Rows are points. To make a cloud, some directions were put in groups of two or more. Within a group, all points are equally far from the middle, so they leave a hole (a ring in 2 directions, a hollow ball in 3). The other directions are filled evenly. Then the cloud was stretched, turned, moved and blurred a little. Count the holes, and give their numbers of directions, smallest first.

Cloud (22 x 3):
-0.02 -0.75 -0.23

0.42 -0.45 -0.35

0.18 0.58 -0.01

-0.12 -0.02 -0.77

-0.14 -0.18 0.59

-0.39 0.60 0.16

0.17 -0.05 -0.68

-0.26 -0.10 -0.78

-0.18 -0.28 -0.75

-0.86 0.06 -0.23

-0.09 0.53 -0.45

0.03 -0.75 -0.22

0.40 -0.01 -0.50

0.11 0.61 0.05

-0.77 0.26 -0.35

-0.15 0.65 -0.22

-0.49 0.56 -0.28

0.41 -0.57 -0.03

-0.58 0.45 0.20

-0.31 -0.41 -0.69

-0.71 -0.15 -0.55

-0.18 -0.75 -0.04
Holes: 1 (3)

Cloud (51 x 6):
0.59 0.47 -0.57 -0.49 0.56 -0.27

0.13 0.40 -0.49 -0.47 -0.26 0.86

0.35 -0.31 0.34 -0.33 -0.80 -0.05

-0.60 -0.51 0.23 -0.18 0.38 0.35

0.27 -0.37 -0.26 -0.39 -0.38 -0.76

0.11 -0.35 0.41 -0.58 -0.77 0.00

0.12 -0.61 0.19 -0.65 0.54 0.33

-0.02 -0.26 0.42 0.14 -0.41 0.69

0.69 -0.16 -0.71 -0.53 -0.37 0.18

-0.37 -0.59 -0.12 0.30 -0.66 0.30

0.02 0.66 -0.51 -0.37 0.60 0.51

-0.14 -0.14 0.29 0.35 0.29 -0.40

0.04 -0.24 -1.12 0.07 -0.19 -0.04

0.33 -0.77 -0.34 0.27 0.38 -0.34

-0.19 0.20 0.58 0.18 0.44 0.04

-0.20 -0.39 -0.86 -0.20 -0.29 0.64

0.40 0.61 0.15 -0.82 0.35 0.24

-0.35 0.34 -0.10 -0.80 0.21 -0.45

-0.64 0.37 -0.01 -0.45 -0.46 0.49

0.92 -0.12 -0.56 -0.37 -0.26 -0.03

0.69 -0.34 -0.28 0.37 0.65 -0.08

0.28 -0.24 -0.04 0.36 -0.34 0.81

0.02 0.25 -0.40 -0.94 0.53 0.14

-0.21 -0.91 -0.43 0.16 -0.23 0.42

-0.33 0.47 0.05 -0.08 -0.15 0.87

0.05 0.64 -0.42 0.02 -0.40 -0.36

-0.14 0.90 -0.17 0.04 0.22 0.13

-0.01 0.05 -0.47 -0.97 0.15 0.43

-0.24 -0.36 0.47 -0.32 0.62 -0.33

0.26 -1.01 -0.11 -0.39 -0.28 -0.06

-0.01 -0.23 0.36 0.22 0.26 -0.56

0.57 -0.10 -0.15 0.37 0.87 0.02

-0.77 -0.15 -0.29 -0.37 0.09 0.49

1.00 0.09 -0.31 -0.20 -0.16 -0.23

0.23 -0.65 -0.06 0.03 0.35 -0.64

0.35 -0.25 0.01 -0.52 0.89 -0.36

-0.20 -0.59 0.44 -0.80 -0.07 0.04

0.45 0.29 0.54 -0.01 0.52 -0.20

0.15 -0.62 -0.84 0.38 -0.04 0.37

0.62 -0.76 -0.12 -0.29 -0.02 0.41

0.10 -0.42 -0.88 0.46 0.23 0.01

0.57 -0.21 -0.93 -0.44 -0.30 -0.06

0.79 0.21 0.00 -0.14 -0.34 -0.41

-0.39 -0.71 -0.10 0.22 -0.58 0.32

-0.81 -0.15 -0.05 -0.23 -0.17 0.52

0.49 0.21 0.42 -0.69 0.40 0.37

-0.25 0.07 0.74 -0.04 0.28 0.32

-0.06 -0.01 0.65 -0.81 -0.35 0.09

-0.17 -0.25 -0.96 0.15 -0.24 -0.17

-0.54 0.15 -0.08 -0.95 -0.19 0.07

-0.26 -0.17 -0.39 0.46 -0.65 0.02
Holes: 3 (2, 2, 2)

Cloud (79 x 8):
0.29 0.63 -0.32 -0.10 0.07 0.05 0.24 -0.67

0.31 -0.71 0.41 0.30 -0.43 0.52 -0.42 0.37

0.11 -0.07 0.12 0.15 0.72 -0.18 -0.47 0.10

0.00 -0.65 0.25 0.65 0.29 -0.48 -0.20 0.18

-0.40 -0.33 0.64 0.26 -0.28 0.61 0.77 0.14

-0.22 -0.45 0.26 0.39 0.15 0.07 -0.01 1.14

-0.38 -0.03 -0.56 0.21 -0.73 0.60 -0.54 0.17

-0.51 0.67 -0.12 0.94 0.37 0.19 0.29 -0.24

0.32 -0.12 -0.12 0.58 -0.14 -0.68 0.41 0.42

0.08 -0.54 -0.23 0.61 -0.35 0.59 -0.25 -0.48

-0.14 -0.49 -0.21 0.82 0.09 -0.36 0.34 -0.25

0.32 -0.23 0.10 0.65 0.44 -0.45 0.01 0.23

-0.47 -0.93 -0.27 1.12 -0.02 0.24 0.06 0.28

0.08 -0.05 0.95 0.26 0.08 0.30 -0.54 -0.17

-0.12 -0.48 -0.34 -0.14 0.49 0.66 -0.44 0.10

0.28 -0.17 -0.21 0.84 0.12 -0.57 0.11 0.27

-0.81 -0.34 0.56 0.02 -0.27 0.62 -0.33 0.22

-0.42 0.28 -0.25 -0.30 0.02 -0.67 0.32 -0.19

-0.36 0.39 0.12 0.66 0.35 0.34 0.77 0.35

-0.58 -0.17 -0.62 -0.34 0.54 0.77 -0.07 0.18

0.26 0.83 -0.29 0.19 0.17 -0.94 0.48 0.19

0.05 -0.38 0.63 0.89 -0.34 -0.25 -0.27 -0.30

-0.98 -0.14 -0.29 -0.47 -0.35 0.63 0.41 -0.04

-0.15 -0.65 -0.14 0.60 0.38 0.29 -0.05 0.57

-0.50 -0.32 0.09 -0.31 0.22 -0.33 0.06 -0.26

-0.63 0.38 0.14 0.56 -0.65 0.03 -0.15 -0.16

0.01 0.25 -0.79 -0.44 0.06 0.26 -0.34 0.22

-0.16 -0.29 -0.53 0.49 -0.56 -0.34 0.25 0.15

0.01 0.45 0.48 0.47 0.36 0.24 0.62 0.75

0.32 0.85 0.01 -0.85 -0.12 -0.25 0.06 -0.23

0.14 0.01 0.65 0.30 0.31 0.40 -0.11 -0.68

-0.31 -0.08 0.59 0.79 -0.27 0.89 -0.12 -0.10

-0.24 0.29 0.71 -0.25 -0.30 -0.04 -0.52 0.24

-1.07 0.01 -0.23 -0.36 -0.17 0.33 0.61 0.22

-0.21 0.49 -0.98 -0.28 0.49 -0.18 0.42 -0.36

-0.70 0.22 -0.40 0.11 -0.43 -0.04 0.61 0.51

0.06 0.10 -0.23 -0.25 -0.62 0.06 0.68 -0.02

-0.59 1.03 -0.34 -0.16 0.27 0.56 0.47 -0.09

0.66 0.43 0.10 0.56 0.33 -0.52 0.04 0.20

-0.30 -0.66 0.27 -0.17 -0.20 0.09 0.09 0.87

-0.65 -0.15 -1.30 0.35 0.15 0.35 -0.41 0.03

-0.24 0.81 -0.31 -0.29 0.55 -0.55 0.15 0.02

0.47 0.01 0.43 -0.41 0.44 0.17 -0.29 -0.11

0.04 -0.65 -0.12 0.38 0.26 0.86 -0.37 -0.12

0.07 0.21 -0.61 0.14 0.45 0.31 0.79 -0.28

-0.49 -0.32 0.63 1.01 -0.56 0.50 -0.01 0.12

-0.30 -0.42 0.60 -0.07 0.04 -0.15 -0.25 -0.22

-0.67 0.11 -0.46 -0.11 -0.52 0.80 0.11 -0.19

-0.20 0.39 -0.22 -0.67 -0.12 0.01 0.17 -0.75

-0.32 0.23 -0.28 -0.78 0.33 0.83 0.12 0.29

-0.19 -0.47 0.10 0.34 0.32 0.20 0.49 0.68

-0.08 0.40 -0.24 0.69 0.60 -0.08 0.33 -0.65

-0.38 0.57 0.35 0.41 -0.74 -0.08 0.15 0.24

-0.47 -0.11 -0.91 0.18 -0.10 -0.32 0.48 -0.12

-0.05 -0.58 0.28 0.58 -0.61 0.58 0.02 0.20

-0.32 -0.34 -0.72 0.15 -0.36 -0.57 -0.39 0.51

0.26 0.28 -0.89 0.48 -0.17 -0.14 -0.44 0.39

0.21 0.36 -0.56 -0.67 0.35 -0.22 -0.03 0.61

-0.79 -0.02 0.37 0.25 -0.37 -0.12 -0.46 0.51

-0.17 0.07 1.03 -0.13 0.10 -0.43 0.20 0.42

-0.31 0.96 -0.07 0.56 0.37 0.15 0.38 -0.32

-0.49 0.02 -0.83 0.17 0.05 -0.52 0.31 -0.33

-0.04 -0.57 0.35 0.41 0.13 -0.30 0.42 -0.26

-0.66 0.13 -0.66 0.61 0.10 -0.53 0.13 -0.53

-0.72 -0.14 -1.20 0.29 0.11 0.15 -0.12 0.20

-0.10 -0.05 0.99 0.38 -0.17 0.44 -0.85 0.36

0.27 0.53 0.09 -0.82 0.19 -0.06 -0.32 -0.13

0.41 0.78 0.88 0.10 -0.43 -0.37 0.49 -0.03

-0.69 -0.42 0.08 0.07 0.08 1.20 -0.61 0.04

0.60 0.50 -0.24 0.41 -0.26 -0.25 -0.47 -0.10

-0.11 0.36 -0.86 -0.07 0.22 0.06 -0.41 -0.49

-0.38 -0.13 -0.59 0.60 -0.58 -0.25 0.19 0.61

-0.03 0.55 0.70 -0.02 0.70 0.00 -0.02 0.51

-0.34 -0.73 0.37 -0.28 -0.16 0.86 0.07 0.13

-0.75 0.64 -0.20 -0.08 0.47 0.44 -0.11 0.17

-0.57 -0.19 -1.08 0.30 0.06 0.08 -0.48 0.50

-0.13 -0.15 0.05 0.77 -0.44 -0.09 -0.19 -0.74

-0.13 -0.60 -0.27 0.63 0.42 0.16 0.30 0.15

0.29 -0.66 0.12 0.66 -0.62 0.26 -0.36 0.06
Holes: 3 (2, 2, 2)
